Each wall is flat, endless, passes through zero and stands at right angles to its row. A trip goes straight from one point to another. List the walls that it crosses, first one first.

Walls:
(1): [98  7 -3]
(2): [ 16 -11  10]
(3): [-31   8   9]
(4): [ 4 89 20]
(5): [-57  -4 -21]
(6): [ 66 -62  65]
(7): [-17 -33  18]
Trips:
[-30 -29  23] to [-45  31  -6] => 2, 6, 4, 7
[ 14 -11 -53] to [-95   6  53] => 1, 3, 7, 4
[30  5  6] to [ 14  62 -36] => 6, 2

Walls:
(1): [ 18 -69  61  65 -33 -14  23  14 -35 -44  70 -33]
(2): [ 51  22   4  98 -97 -87  22 -56  29  49 -41  -9]
(3): [  5  49 -24   5 -52  13 -74   0 -70   8 -44 -50]
(4): [ 45  -5 -14 -28  31  36  45 -50 -21  45 -51 -30]
(5): [-63  50  64  28 -46  37 -46  49   3 -61 -27 -16]
(6): [ -1 -30 -34 -64  41   6  15  -1   8  -2  11  18]
(7): [-20  88 -19  43  -9 -11  21 -37  20   7  38 -48]
(8): [ 30  38  50  79 -34 -10  21   6 -53 -78 -35 -34]
(9): [   5  -21   43   -5  -65  -10  -22   -9  -20 -103  -50   16]
Trips:
[  4 -80  46  67 -21  93   2   2  17 -26  37 -37] to [ -24   -9   54   21    8   49   57  -64 -102  -39   46  -43] => 4, 7, 3
[  0 -15   8 -66 -25  82 -70  10  40   4 -40 -35] to [-18 -38   2 -20  71  35  47 -33 -61 -11  77 -61] => 9, 1, 5, 3, 7
[ 36 -52 -14 -54  68   8  17 -33  11   0 -57 -28] to [-31 -39 -78 -46  14 -63  14 -38 -19  15 -50   2] => 2, 3
[ 57   9  -3  55  18  62  -3  46  69   3 -58 -74] to [-57  57  28  29 -35  12   9 -21  25   6 -28  32] => 9, 4
[ 51  61 -90 -34 -36 -50 -38   0 -39  23 -13 -10] to [ 43  22 -24   3   6 -65 -37 -57 -20  42   0 -30] => 6
[  9  16  -5  44  24  46  -2 -22 -24 -22 -17  -4] to [-68 -14  16  14  18 -37  16  21  65  70  60  59] => 9, 3, 4, 8, 1, 5, 6, 2
